Rows are points. The points of each table are mixes of a few directions, plus a little noise. How many directions does each table use, and how many do they share? Where both have some left over, give the other angles between the two spaces (their principal angles), to ten degrees, smallest first.

First, 7 rows:
[[ 73  -1  28]
 [-48  23   6]
 [ 71 -16  10]
 [  2  -5  -5]
 [-73   8 -20]
 [-45 -23 -44]
 [ 19  15  23]]
Second, 5 rows:
[[ -5 -95 -12]
 [ -2 -46  -6]
 [  2  38   5]
 [  2  41   5]
 [  3  61   7]]
Directions: first 2, second 1, shared 0; angles 40

First, 9 rows:
[[ 23  56  21  43 -68  38]
 [ 13  30  23   1 -46  39]
 [ -5 -17   3 -28  13   2]
 [ -6 -14   3 -24  10   2]
 [  3  13 -25  60  10 -38]
 [-10 -35  29 -95   8  40]
 [ 13  41 -22  94 -20 -30]
 [-20 -51  -8 -60  54 -18]
 [-10 -22 -24   8  39 -39]]
Second (7 x 6):
[[ 23 -43  22 -38  24   8]
 [ 48   5  41  -2  29  29]
 [ -3 -39   0 -33 -16 -88]
 [-46   5 -53  38 -27  74]
 [-48  42 -26   1   0 -20]
 [ 27 -41  16 -16  -5 -25]
 [ -1  69  -1  50  -5  22]]
Directions: first 2, second 4, shared 1; angles 60

First, 8 rows:
[[-37  64   9  -8   1 -10  43 -18 -38  30 -19]
 [-81  92   7 -54   0   5 -35  40 -11  49 -38]
 [ 30 -54 -46   9  19  12 -50  -7  32 -25  10]
 [ 13 -14   0  43   1  14  30   1  -1 -54  18]
 [ 33 -21  18  29 -28   7  12 -33   2  11   4]
 [-42  44  43 -51  -3 -29  23  43 -22  33 -10]
 [ 40 -62 -37   0  28 -14 -14 -19  14 -17  17]
 [ 42 -51   6  33 -18  14 -10  -6  24 -27  18]]
Second (10 x 11):
[[-28  23 -59  -4  -2  27 -10  10  23  -5  55]
 [-57 -15 -44   9   5  -7  22  28  48   9  26]
 [-14  23 -37 -25 -45  32 -10   3 -53 -32 -10]
 [ 19 -14  32  28  25 -11  -9  15  -9  27 -13]
 [-20 -58  32  13  32  -7  47   4  61  26  21]
 [ 86  -1  95  16  38 -41 -23 -31 -16  22 -44]
 [ 49  26  40 -37  -5 -48  -1 -68  27 -29 -25]
 [ 15  -6  20   1  -9  23  -6   5 -51  -1 -19]
 [-21  16 -39 -27 -14  19  10 -19  35 -23  44]
 [-32   6 -39  24 -21   8 -22  53 -64   7 -33]]
Directions: first 5, second 5, shared 0; angles 40, 70, 70, 70, 80

First (10 x 14):
[[ 45  74  95 -26 -65   8 -25 -13  61   7 -46  45 -21   5]
 [  8  11   0  -7  13 -24   6  11  26  10  29  19  -6 -16]
 [-16 -27 -33   4  25  -5   2   7 -25  -1  18 -14   4  -9]
 [  2   8  -4  18   1  -5  37  -1  35  -5  13   4  12  29]
 [-17 -30 -31   6  20   5  -1   2 -34  -4   8 -20   6  -4]
 [  8  10 -14  -7  31 -40  16  19  37  14  55  23  -6 -20]
 [ -5  -9   7  -4 -17  22 -25 -12 -38  -5 -33 -14  -3  -3]
 [-11 -13 -11  21  -6  20  23 -10  -7 -14 -16 -19  15  34]
 [  0  -2  -7  -5  13 -13   0   7   6   5  18   5  -4 -12]
 [-13 -23   0  -4 -14  32 -36 -13 -63  -8 -43 -26  -2  -6]]
Second:
[[-10   5   8  12   0  33 -18  10 -26 -16 -14  -4   0  -3]
 [-22   3  -1   2   4  27 -22   6 -33  -6  27   7 -20 -11]
 [-19   7  11  -8 -15  35  16  -8 -36 -16   2   3 -12 -14]
 [ 25  -9  -5 -21 -15 -63   6 -25  22  33  14 -24  10  32]
 [ -8  16  16  15   5  33 -33  21 -43 -20  -1 -16   5   1]
 [ 12 -25 -26  -7   1 -46 -13 -17  44  33   4   6  -6  19]
 [ 26  27   0   9  47 -41  52  43  61  -6  26  20  27 -29]
 [-20   8  15  10  -7  58   4   5 -36 -30 -26   6  -4 -18]
 [ 14 -31 -19 -12 -19 -37   9 -35  46  28 -32   3   0  24]]
Directions: first 3, second 5, shared 1; angles 50, 90

First (11 x 24):
[[ -8 -15  18  -5  -9  16  33   0  -3   8  -5  19  -1  12  14 -10  -4 -43
   15  13 -26   4  -4 -22]
 [-21   4 -13  27  -9   8  20   3   4 -17   5   3   3 -23  -3  -1   4  -8
    0   7   8  -1  -1 -10]
 [-15   3   5  -7  -4   8  21   3  -4  13 -15  20   0  17  12   5 -12 -48
   -1  17 -17  -4  -7 -19]
 [-20  49 -46  18   9 -19 -33   8   2  -9 -10 -13   5 -16 -17  33 -10  20
  -41   4  43 -17  -3  18]
 [-55  -6   0  33 -27  36  82   7   0  -8  -9  41   4 -12  21  -7  -7 -95
   15  37 -27   0 -10 -54]
 [ 44   1  19 -55  22 -23 -55  -6  -8  34 -12 -11  -7  47   1   8 -10  26
   -9 -16  -7  -2   1  29]
 [ 10 -37  17  22 -11  13  25  -7   6 -25  29 -11  -1 -32  -3 -32  26  31
   33 -16  -5  17   8  -5]
 [  7  69 -37 -43  32 -41 -84   8 -10  39 -42  -7   0  49  -9  58 -37   5
  -66   5  31 -29  -8  36]
 [ 45 -48  57 -47   3   5   2 -11  -6  26   5   5 -10  39  16 -29   5   0
   36 -15 -45  16   4   0]
 [  5 -15  -2  22  -4   2   4  -3   6 -24  23 -16   2 -31  -9 -16  19  39
   13 -14  12   9   6   6]
 [  7  -5 -17  34  -1  -6 -13  -3  10 -37  30 -32   3 -51 -22 -11  26  75
    5 -24  34   8  11  21]]
Second (8 x 24):
[[ -4   9  10   6 -26  -7  -6  39 -26   1  16  51 -10  -4 -16  11 -42  60
    2  16 -34 -35  30 -20]
 [-31 -30   7  -3 -30   3 -31  34  15  54  21  39 -11 -10 -11  36  11  47
    1  30  30 -11 -10   9]
 [ 20 -11  28   1  40   9  19 -27  -2 -40 -36  -2  43   2 -14 -17  13 -43
  -13  -6  13  38 -23   3]
 [ 30  42  -9   1  -7  36  21  -8 -31 -13  -4 -49  11  13 -15 -58 -23 -36
   25 -29 -18 -28 -22 -13]
 [-15   0   2   1 -18 -27 -10  -2   7  12  24  25  -4  -9  -7  12  -4  15
    0   6 -24 -24  19   0]
 [-24 -31 -25  -9  29 -41 -10 -29  51   4  -5 -20 -31  -3  58  46  51 -13
  -27   6  28  54  23  26]
 [ 15  12 -35  -5  -1  59   3  23 -11  22 -16 -66 -20  16  23 -24   4  -9
   16 -12  44   9 -34   0]
 [  9   9  22   3  13 -32  15 -31  -4 -39  -3  19  22  -5 -15 -10  -8 -21
   -6  -9 -40  -3  19  -6]]
Directions: first 3, second 5, shared 0; angles 70, 90, 90

First:
[[-32   0  13  14  -8   6  14  39 -20  -5  42 -43   1   5   6   3 -25   9
   16  18  15   6 -16  -4 -19 -20   8 -35   2 -10  -6 -22]
 [ -6  -4   8  20  17 -20 -36 -31  -3  -1 -23  26  22  -3  10 -19  18  19
   -3 -17   4  -5  -2   6  22  30 -32  26  -3 -22  -5  27]
 [-27  -1   6  12 -16   2   9  28 -18  -8  18 -31 -10  -3  12  -5 -13  12
   16   1  19  13 -10   1 -13  -7   2 -15   5  -9   1  -5]
 [ 10  -2  16  23  50 -26 -57 -56   7  10 -16  51  59  10  -2 -15  22  15
  -20  -2 -16 -28  -4  -2  34  32 -42  22  -9 -26 -18  19]
 [ 28   3 -31 -44 -43  27  52  24  15  -2 -20 -13 -64 -12 -10  19  -3 -30
    2 -10  -4  22  20   6 -22 -20  45   6   7  45  25  -9]
 [-42  -4  11  21 -21   1   8  37 -28 -12  25 -42 -12  -5  18 -11 -17  19
   25  -1  27  19 -14   4 -15  -6  -4 -18   5 -19   0  -1]
 [ 50   4  -6 -14  41 -10 -31 -62  34  18 -32  67  36  10 -21   6  27 -18
  -35   1 -39 -30  16  -5  30  18 -12  28  -9  11  -6   9]
 [ -9  -1   1   3  -7   0   3   8  -6  -4   3  -9  -7  -4   5  -2  -2   3
    5  -2   7   6  -2   2  -3  -1   1  -2   2  -2   2   1]
 [ 27   6 -17 -33 -13  21  36  14  16   6   3  -6 -26   1 -17  24  -7 -28
   -7  10 -16   1  11  -5 -15 -25  36 -10   1  34   9 -22]]
Second (10 x 32):
[[ 15  -7  -7 -17 -18  10  24  11  22  11 -21   8 -38  -8  -9 -14   7 -14
    3 -12  17   2  11  -5  -3  23   7  30  -1  18  12   0]
 [ 34   2 -10   6  29  -3   2 -15   7  18  25  27  82 -17  11  -3 -19  13
  -22  28 -43 -10 -31 -25  -1 -42  14 -27   6   9   0 -24]
 [ -5  -3   6 -13  -5   9   2  -2  11  -4 -19  -7 -40  16 -18   8  13 -22
    0  -5  17  -8  22  11  13  24   1  19  -7  11  -3   5]
 [  6   1  -4   9  32  -8 -33 -41  -6  -6  -8  17  63  -1  10  12   1  11
  -19  12 -27  -7 -13   7  29 -18   2 -12  -1   1  -8   8]
 [  8   5  -6  18   2 -26 -26 -26  -9  -4 -23  32  15 -15  19 -19  16  27
    1 -27 -11  11  -2   2   2  14 -33  21   5 -27   6  31]
 [-13  11   4 -18 -39  10  29  43  -5  -9  17 -34 -86  17 -19  17  -3 -21
   25 -10  21  11  28   3 -41   3   1  -5   1  -9   3  -6]
 [-16  13  23  -6 -10  -1   0  22  -4  -4  23 -18 -62  36 -28  19   5 -19
   16  -2  15  -8  30   2 -29  19 -20  -5  -6 -26 -11  -4]
 [ 21   8 -12  18  37 -17 -28 -37 -13  -1  15  28  95 -13  21   9 -10  26
  -23  18 -50  -1 -30  -7  11 -45   1 -33   5  -7  -7  -1]
 [-27   1 -10 -12 -28  18  20  24 -22 -27  -6 -52 -36  -2  10  23 -11  -7
   11  -2  17  27   4  25   2 -25  33 -20   3  20   8   2]
 [-19 -32  17  16   0   8  12  22  18  27  -3  -3   9 -14   3 -53  -1   4
    7   2  48 -16 -20 -16  20  47  -7  34  -5   8  -1 -10]]
Directions: first 3, second 6, shared 3

First (9 x 32):
[[-11 -35 -17 -32   5 -33   0 -40 -20  30  15 -30  38 -31  -3   5   4 -29
   -6 -29  -6  17  40  23   6  28  15 -35  15  -7  68 -11]
 [  4  -4  -4   5   9   8  21 -20  -6  -3   4 -30   5 -17 -18   9  -4  11
   -2 -23   3   3  10  11  -8 -16  -9 -23  12  13  24  -1]
 [ -9 -33 -23 -20  10  -8  16 -44 -22   3  23 -39  35 -30 -20  23  -6 -28
    6 -27   2   0  42  28   1   7  -4 -33  20   6  72   0]
 [  4  29   7  25  -7  33  -3  40  14 -38  -3  38 -30  33   3   8  -9   6
   18  42   7 -30 -27 -17   1 -19 -16  45 -16   4 -55  18]
 [ 11  36  28  22  -9   5 -17  47  25   2 -29  42 -40  34  24 -30  11  39
  -11  23  -2   6 -48 -31  -1  -7   7  30 -21  -8 -81  -3]
 [  5  13   9  11   0   7   2  10   7  -4  -9   5 -15   6   2  -7   0  19
   -4   1   1   2 -16  -7  -4 -11  -1   4  -3   2 -23  -1]
 [-19 -20 -25 -19 -10   2 -18   7 -11 -24  26  32  20  14   4  27 -11 -74
   30  45   3 -34  26   9  18  30  -2  42 -11 -11  25  21]
 [ -4 -20 -13  -9   8  -4  13 -30 -13   2  13 -32  21 -21 -15  14  -4 -12
    2 -20   3   1  26  19  -1   0  -4 -24  14   6  46   1]
 [ 18  36  37  21  -6 -13 -11  30  27  32 -39  14 -36  15  24 -48  21  72
  -31 -13  -7  35 -53 -30 -11 -12  16  -8 -10  -7 -76 -23]]
Second, 10 rows:
[[  6 -32  -7   6   8   5  17  10 -25 -15   9  21  22 -28 -38  -5  -5   6
   31 -37  19   7   9  17  45 -17 -10 -30 -14  39 -67  11]
 [ -4  25  12  -7 -19  -8 -27  38  25  20  -1  23   3  20  27 -12   3  -7
  -19   6 -14  32 -11 -29  -4  37  15  26 -12  -7 -26  -9]
 [ -4  20   1  -2   2  -1  -3 -28  12   5  -8 -32 -24  17  24  11   4  -1
  -21  34 -13 -23  -4  -2 -43  -2   2  16  19 -35  79  -6]
 [ -5  32  11  -7 -17  -8 -26  20  29  21  -4   5  -8  28  37  -6   4  -8
  -28  22 -19  19 -11 -27 -24  34  14  32  -2 -24  14 -10]
 [ -2  20  11  -7 -19  -7 -24  42  21  18   2  30   9  15  20 -14   2  -7
  -14  -1 -11  37  -9 -27   7  35  14  22 -16   1 -43  -7]
 [  4 -25  -4   4   4   3   9  18 -19 -10   8  26  23 -23 -30  -7  -4   3
   25 -34  14  14   6  10  43  -8  -5 -22 -16  36 -69   9]
 [  4 -32 -13   9  20  10  29 -33 -31 -24   2 -16   3 -27 -36  10  -4   8
   27 -16  18 -29  12  32  15 -39 -16 -34   8  17   6  10]
 [  7 -47 -19  12  30  14  44 -52 -45 -35   4 -27   2 -38 -52  16  -4  12
   38 -21  27 -45  18  48  19 -58 -25 -48  14  23  17  15]
 [ -5  36  15 -10 -22 -10 -33  37  34  27  -3  17  -4  30  40 -11   4  -8
  -30  18 -21  32 -14 -35 -18  43  18  38  -8 -20  -6 -12]
 [ -1   4  -7   2  13   5  13 -51  -4  -8  -8 -47 -26   4   6  18   3   4
   -8  29  -5 -44   3  15 -41 -25  -8   0  28 -30  95  -1]]
Directions: first 3, second 2, shared 0; angles 30, 80
